Each wall is flat, endless, passes through zero and stands at right angles to its row. A trip goes straight from one point to another. Which walls does it cross, in order?
In the rows, 128 means zero.

Walls:
(1): [117 105]
(2): [93 98]
(3): [ 63 190]
(4): [ 99 116]
Trips:
[86 54] to [143  60] => none
[179 127] to [188 155] => none
[105 121] to [117 112] => 3
[133 108] to [222 178] => 4, 2, 1
[193 143] to [106  82] => 1, 2, 4

Walls:
(1): [145 106 249 100  83 111]
(2): [ 53 135  80 128 100 134]
(3): [135 100 204 165 119 115]
Trips:
[128 118 192 169 152 118] to [ 87 155  93 118 170 173] => 1, 2, 3
[ 84  93 161 145 125 111] to [144 100 153 118 149 126] => 2
[125 119  86 125 161 153] to [183 155 138 137  96 125] => 2, 1, 3
[151 156  83 122 116 116] to [147 124 200  86 102 165] => 2, 1, 3
[110 135 134  95 194 123] to [138 124 173 115 114 139] => 1, 3

Walls:
(1): [123 134  68 131 157 169 129 187 101 165 162]
(2): [ 86 177  62 137  38 120 125 114  98 111 148]
(3): [102  97  45  76 122 110 188 104  75 141 141]
(4): [168  83 181  85 140  93 233 129  96 147 133]
(5): [131 151 203 197  72 138 128 131 150 116 116]
Trips:
[ 64 224 130 170 146 116 113 116  69 120 174] to [ 99 110 103  78 228 128  89 133  54  83  52] => 3, 5, 2
[133 149 177 118 132 107 156  95 158 137 166] to [139 152 133 109 121 103 130 116 114  39 149] => 2, 3
[ 85 118 195 184  68  66 133 131 135  86 122] to [122  63  86 147  87 102 128 129  61 104 219] => 3, 1, 5
[ 81 183  79  54 124 133 120 121  90 159 100] to [ 56 109 125  97  91 173 173 124 132 178 123] => 4
[ 95 140 175  89 141  52 112 173 217 135 152] to [148  84 105 121 144 166 108 110 164 148  51] => 4, 5
[161  76 110 143 153 147  85  87  91 159 123] to [123 136  98 194 198 147 109 105 129 104  97] => 3
[128 209 165  76  82 113  97 158  99  83 176] to [150 222  90  94 110 194  87 122 121  92 179] => 1, 5
[192  93  78  60 167 169  70 108 232 150 128] to [137 125 170  74 145  75  93  81 122  61 107] => 1, 4
[191 103  86  79  87 150 162 102 162 142 187] to [144  45 214  86  97 169  75 195 148  90  92] => 2, 1, 3, 5

Walls:
(1): [157 164 118 116 150  84 148 163 116 147  88  93 113  93 126 153 168 133
 188 119]
(2): [122 185 145 129 183 113  90 107 167  85 167 167 130 122 112 173 129 174
 103 107]
(3): [155 164 125 129 151 112 112 115 114  96 106 145 174 131 138 186 141 173
 144 131]
(4): [108 154 134 139  89 207 190 180 140 183  63 120 125  64 135 153 157 138
  83 141]
(5): [249  36 148 105 118 133 200 124  71 170  96 157  92 113  72 130 158  95
  92 115]
(6): [200 105 119 110  97 130 100  72 160  48 153 174 126 170 206 126 155 135
  85 115]
(7): [109  87  89 123  99 101 155 127 143 165 117 142 130  80  83 112 162 110
 126 109]
(8): [117 128 119 146 127 119 137 140 133  94 123  71  58 149 111 141  86 220
 171 161]
(9): [148 133 129 177 147 172 110 151  90 142 117  99  90 140 137 122 116 189
 173 203]
Trips:
[ 53 153 118 121 159 109 144 124 124 189 185 106 162 174 123 140 133  51
  83 173] to [148 140 139  69 123 136 113 166 112 124 119 107  67  78 119 121 188 127
 129 129] => 4, 1, 5, 9, 8
[120 145 156 156 161 157 173  89 123 157  73 144  84 136 153 197 164  80
 111 161] to [158 105 164 143 123 157 135 126 111 115 140  88 148 141 142  95  90 115
 111 166] => 3, 1, 6, 8, 4
[ 99 166  58 169 164 121 141  88 138 140  84  85  85 132 175 144  85 133
 145 128] to [ 98 165 149 186 150 140 129 122 155 112 137 127 146 126 155 120  45 119
 164 159] => 2, 4, 1
[ 99 132 118 185 160 112 127 134 105 122 145 169 118 159 143 134  92 147
 142 211] to [171 134  90 128 177 172  34 121 139 114 113 132 116  70  58  74 165  86
 169 155] => 1, 7, 8, 3, 5
